Rows are points. Any point is a mix of the corners, with weights that add up to 1. It lies inside the corners' shape when no weight is negative. Is each point inside? If not, which corners have a negative weight?

Corners:
(1): [-1.00 -2.41 -1.65]
(2): [ 0.79  1.16 -3.59]
(3): [-1.18  0.99 -0.22]
(4): [2.98 3.94 3.58]
Points:
[ 0.54  1.01 -2.50] -> inside
[ 0.71  1.13 -3.08] -> inside
[-0.94  0.99 -0.24] -> inside
[ 1.13  1.63 -1.83] -> inside
[ 1.19  0.77 -2.83] -> outside (3)
[ 1.08  0.61 -2.30] -> outside (3)
[ 1.07  1.47 -0.86] -> inside
[1.64 2.68 1.53] -> inside

Corners:
(1): [ 2.08 -2.12 -0.59  0.11 -1.87 -3.56 -0.61 -1.83]
(2): [ 0.72  0.45 -1.88 -1.78  0.50  2.12 -1.65 -1.31]
(3): [-3.17 -1.88 -2.33  2.22  0.22 -2.27 -0.48 -0.58]
(4): [ 1.44 -2.98  2.10  0.39  1.90  1.92 -1.28 -1.64]
(5): [-2.56  2.40  0.89 -1.21  4.01 -3.39  2.92  4.33]
(6): [ 0.14 -0.48 -0.67  2.32 -1.25 -0.21  1.27  2.91]
(7): [-1.61 -1.13  3.22 -0.80 -0.06  1.41  1.69 -0.82]
(8): [ 3.09 -2.99 -1.88 -1.32  2.30  2.67  1.60 -0.73]
(9): [ 2.28  0.24 -2.33 -3.42 -1.07 -1.97 -0.46  5.89]
Points:
[ 0.31 -1.60  0.66 -0.76  0.75  1.26  1.28 -0.28] -> inside
[ 1.10 -0.49 -0.27 -0.94  0.33 -0.27  0.63  1.36] -> outside (3)
[-0.72  0.07  0.84 -0.57  2.47 -1.17  1.09  1.73] -> inside
[ 1.82 -0.90 -0.71 -0.88  2.26  1.49  0.29 -0.55] -> outside (3, 7, 9)
[ 1.26 -0.14 -1.43 -1.49 -0.57 -3.68 -0.06  4.42] -> outside (2, 7, 8)

Corners:
(1): [ 1.37  0.91  0.28  0.17  0.09  1.37 -1.83 -1.65 -2.00  0.18  2.72]
(2): [-1.09 -2.31  3.07 -2.95  2.19  0.23 -3.99 -1.97 -1.08  1.77  0.59]
(3): [-1.38  1.52  2.49 -2.59 -0.41  2.11 -1.08  0.89 -0.50 -0.95  0.55]
(4): [ 0.55 -1.36 -2.61  2.83 -2.67 -0.18  0.66  3.41 -1.17 -3.81 -4.10]
(5): [-1.76  0.09 -1.60  0.08  0.30 -0.24 -2.06 -4.55 -0.19 -1.70  1.05]
(6): [-4.18  0.53  1.38 -0.44  0.20  1.32 -1.16 -0.02 -0.19  3.96  0.53]
(7): [ 0.90 -2.00  2.70  1.80 -1.43  1.70  2.95  2.33  2.39 -0.37 -1.05]
(8): [-2.45  1.43 -2.91 -2.94 -0.97 -3.50 -1.84 -4.94 -2.86  1.36  0.49]
(9): [ 2.68  0.93 -0.36  0.78  1.18  1.27  2.85  2.46  2.24 -0.69 -1.26]
(10): [-1.78 -4.34 -4.49 -0.30 -0.25  1.28  0.55 -2.20 -2.23  0.29  2.29]
(11): [ 1.92 -2.00 -1.89  4.86 -1.80 -1.59  2.40  4.80  3.60 -2.89  0.80]
(12): [ 0.21 -1.41 -1.69  5.31 -0.02  0.00  4.86  3.64 -0.42 -4.68 -0.30]
Points:
[-0.29 -0.69 -0.63  1.28 -1.02  0.51  1.25  0.74  0.44 -0.95 -0.07] -> outside (2)
[ 0.30 -1.27 -1.41  1.33 -0.79  0.13  0.83  0.91 -0.17 -1.83 -0.66] -> outside (6)
[-0.64 -1.46 -1.06  0.69 -0.28 -0.04 -0.08 -0.38 -0.40 -0.27  0.08] -> outside (3)
[ 0.23  0.09  0.01  1.26 -0.29  0.31  0.42  0.66 -0.02 -1.19 -0.06] -> outside (10)
[-0.62 -0.74 -0.64  2.20 -0.18  0.45  1.89  1.72 -0.27 -1.78 -0.02] -> inside
[-1.55 -0.07  0.04 -1.18  0.05  1.01 -0.54 -1.01 -1.34  0.11  0.29] -> outside (11)
